Each point is reached from the start by the listed moves, each made 0, 1 or 2 times, or once backwards (-1), plus a little noise. Is the number of moves made odd or even? Then give how often each move was made.

Moves:
(1): [ 1.2  1.7 -2.3  2.2]
(2): [ 0.7  3.9 -0.8 -1.2]
(3): [ 2.3 -2.3  3.4  1.9]
Start: [-2.3  0.8 -0.2 -0.6]
Points:
[4.3 1.6 3.7 4.2] -> even (1, 1, 2)
[ 4.0 -4.4  2.7  8.7] -> odd (2, -1, 2)
[-0.6 -5.5  4.0  2.3] -> even (0, -1, 1)
[ 1.7 -1.9 -0.8  6.9] -> even (2, -1, 1)

Moves:
(1): [-0.4 -0.8  3.6 -2.3 -1.1 -1.1  3.0  0.4 -1.0 -0.9  0.1]
(2): [ 3.0  3.6 -0.3  0.7  1.5  1.7 -2.2  2.7  0.1  0.1 -0.1]
(3): [-0.3 -0.3  1.3 -0.2  1.8  0.5  0.5  0.1  0.9 -0.2  1.9]
(4): [ 0.8 -1.9 -0.7  1.7 -0.6  2.6  0.9 -1.2 -0.7 -1.0 -1.6]
(5): [ 1.7 -3.0 -0.8 -1.6  0.1 -0.5  1.4  2.1  1.2 -0.9 -0.7]
(6): [-0.4  2.7  0.6 -2.2 -0.1  2.6  1.1  1.4 -1.9  2.5  1.5]
(7): [-3.4  3.1 -1.8  1.1  2.1 -0.9  3.1 -2.0  1.2 -1.6 -1.1]
(8): [-4.2  0.2  0.6  3.3 -2.4  3.1  1.0  2.5 -2.0  1.7 -1.6]
Start: [ 1.2 -2.0 -0.2 -2.4 -1.4 -1.3 -0.9 -1.1  2.1  1.7  0.5]
Points:
[-12.9  -7.7  -1.0   2.1  -5.3   2.1  15.9   0.9   1.3  -1.4  -7.6] -> odd (1, -1, 0, 1, 2, 0, 2, 2)
[ 8.6  1.1 -0.6 -6.5  0.6  7.6 -5.4  8.1  0.3  8.3  5.0] -> odd (-1, 1, 1, 0, 1, 2, -1, 0)
[ 4.8  3.6 -1.3 -9.8 -0.7  0.2  0.0 -0.7  0.0  4.7  3.3] -> even (0, 0, -1, 0, 0, 2, 0, -1)

Moves:
(1): [-3.4 -1.5  0.6  1.3  0.1  1.3 -0.7  0.1  2.3 -3.4  1.1 -1.5 -1.8  0.1
 -2.0  0.5  1.0]
(2): [-0.1  1.7  1.2  0.8 -0.5  0.8 -0.7 -0.6 -3.1  2.3 -2.7  2.8 -0.2  0.2
 -0.2  1.5  0.9]
(3): [ 0.7  1.2 -1.1  0.9 -1.4 -1.0  3.8 -0.4  1.5  0.6 -1.5 -0.7 -2.9  1.0
 -1.4 -1.1  0.4]
(4): [-3.1  1.7  1.4 -0.3  0.0 -2.1  0.6 -1.2 -0.4 -3.4  2.8  1.8 -2.4  0.4
 -0.7  4.6  1.4]
(5): [ 1.0 -1.7  1.0 -0.7  0.6  2.1  0.5 -1.7  0.6  1.5 -0.4 -0.5  2.4 -0.7
 -1.0 -0.7  0.3]
(6): [ 3.4 -2.2  0.0  2.0  1.2  0.5  0.6 -0.2  1.0 -1.4 -0.5 -1.1 -0.3  0.7
  1.0  2.0 -1.4]
(7): [-1.0 -0.4 -0.4  0.9 -0.3  0.2 -0.8  0.4  0.9 -0.8 -1.1 -2.6  0.3  2.3
 -1.5  0.5  0.2]
(8): [-0.6 -1.0 -1.6  0.9  1.6  1.3 -0.7 -2.8 -0.1  1.7  0.9 -0.8  0.1 -2.5
 -0.7  1.3  0.5]
(9): [ 1.1 -0.7  0.1  0.9 -0.2 -0.9 -2.5 -1.3 -1.5 -1.3 -0.8  2.2  0.1 -0.5
 -1.1  0.8  0.3]
(10): [ 1.2  3.1  2.9  0.5 -0.9 -0.7 -0.5  1.9 -1.1 -4.0 -1.6 -1.3 -0.2  1.0
  1.2  0.7  0.1]
(11): [-0.5  0.1  1.0  1.2  0.5 -0.2 -1.3 -0.1  1.8 -0.4 -0.4 -0.8  1.3  0.9
 -1.4 -0.6  1.2]
(12): [-1.7  1.0  0.5 -0.9  1.5  0.1  3.4 -0.5  1.4 -1.3  1.9  0.0  0.4 -1.0
 -0.5 -0.7 -0.7]
(13): [-0.6  0.2  0.4 -1.5  0.2  0.4  1.1  3.7  0.2  1.1 -0.1  0.0 -1.4 -2.7
 -1.4  0.2 -0.6]
(14): [ 2.7 -1.0  1.5 -2.0  3.6  2.6 -3.1  1.7 -0.4 -1.9  3.5 -2.9  0.8  0.1
  1.4  0.5 -2.6]
Start: [ 1.3 -1.5  1.5 -2.0  1.0  0.0 -2.2  0.0  0.1  0.1 -0.8  0.1  0.0 -0.2
 -0.4  0.6  0.1]
Points:
[ -0.6   0.6   0.1   9.8  -2.7  -6.6  -4.7 -15.2  -4.2   5.3  -9.4  10.6
  -3.1   6.2  -7.3  13.9   9.4] -> even (-1, 2, 1, 2, 0, 1, 1, 1, 1, -1, 2, -1, -1, -1)
[ -1.9  -8.8   1.9   2.1   6.3   5.0   0.6 -12.0   3.0   5.9  -3.0   3.7
   9.1  -4.5  -8.3   2.9   2.8] -> odd (0, 1, -1, 0, 2, 1, 1, 1, 1, -1, 1, 2, 0, -1)
[ -9.5  -3.1   4.0  -2.4   4.2  -0.5   7.0  -0.3  17.2 -11.6   9.4 -12.2
  -5.4   9.1 -11.9   2.8   3.1] -> even (1, -1, 2, 2, 1, 0, 2, -1, -1, -1, 2, 1, 0, 1)
